Each point is reached from the start by the listed moves, each made once or not at all, plus a little noise. Is the number of moves made odd or even? Then give how often each move was made.

Moves:
(1): [ 71   3 -10  32]
(2): [ -1  87 -17 -10]
Start: [-50  -6   4 -23]
Points:
[-52  82 -14 -34] => odd (0, 1)
[-43  -6   8 -25] => even (0, 0)
[16 -3 -6 12] => odd (1, 0)

Moves:
(1): [ 73 -19  25   3  -4  18  -6   0  11  -3]
(2): [ 11  47 -25  -9  -4  11   4  -8  -3  -2]
(3): [ -9  33  69   7  31   9 -16  28  -9 -20]
(4): [ -5   3 -13  77   0   5   8  -6   5 -15]
(5): [ -7  -8 -33 -13  72  11  -8  19  30  -5]
(6): [ -3 -15   1 -16  -3  65  14  -6  -7  -7]
(7): [ -7  -2  13  -4   3 -20  51   8  37 -16]
(8): [ -4  13  -7   1 -18   3 -10  47  -2  -5]
Start: [ -9  -2  -6 -15  12 -31  -8 -42   5  -6]
Points:
[-24 -22 -50  33  81  49   5 -35  34 -33] => odd (0, 0, 0, 1, 1, 1, 0, 0)
[-28  -6 -58  34  62  52  -3  12  30 -35] => even (0, 0, 0, 1, 1, 1, 0, 1)
[ 62  70  55 -12  15  10 -37  24   4 -37] => even (1, 1, 1, 0, 0, 0, 0, 1)
[-36  24  30  50 121 -23  24   5  66 -64] => even (0, 0, 1, 1, 1, 0, 1, 0)
[ 57 -22  10 -25 -13  54 -14  -2   7 -20] => odd (1, 0, 0, 0, 0, 1, 0, 1)

Moves:
(1): [ 13  16   0   5 -13  21  11   3  11  -2  -2   8 -17   1 -20]
(2): [ -1  11   6  -4  -5  -2  17  -3  -1  -6  13 -25  28 -13 -21]
(3): [-14  -8  36 -11  -9   5  18  -5   5 -31  -9   7   1   5   2]
(4): [  9 -17  26  36  18   5 -20 -26  15   3 -10   2   3 -36   2]
(5): [ -6 -23  -3  12 -13  23   5  42 -22  19 -14  -8 -34  -6 -22]
(6): [-47  28  16  16  -2   9 -18  18 -20   0 -13  28  19  -7  16]
(7): [  9 -19   0  22 -23   1  21  23  22 -11 -19  26   9 -12  32]
(8): [-14 -15   5 -32  20  14 -38 -11  20 -12 -27 -31  -8   6   2]
(9): [ -7 -11   4 -10  16  17   3   3  30  -6  36 -10   8  29  18]
(10): [ -5  19   7  23  22 -18  15  11  -9  -5  -2 -20 -59 -10   4]
(11): [ 28 -14  29 -15   0 -24   0  13  -5   2  18   3 -17  13 -10]
(12): [  0  -3   5  10  41 -17   3  17   4  18 -31  34  27 -18 -17]
Start: [  2   0  25 -15  -4 -37 -10   2  30  -8  -1   2   2   0  12]
Points:
[ 41 -57 121  31 -52  -7  43  52  54 -34 -23  16 -25 -48 -28] => odd (1, 1, 1, 1, 1, 0, 1, 0, 0, 0, 1, 0)
[-27 -20 114  28  85  -9 -47  72  53   8 -50  10 -76 -29 -13] => odd (1, 0, 0, 1, 1, 1, 0, 1, 1, 1, 1, 1)
[-18  -9 108  30  76 -46  28   1  74 -34  -3 -14  12 -44  -1] => even (0, 1, 1, 1, 0, 0, 0, 0, 1, 1, 0, 1)
[-52   3  85  67  72 -23  -4  63  30  16 -24   1  -6 -62  -8] => odd (0, 1, 0, 1, 1, 1, 0, 0, 1, 1, 0, 1)
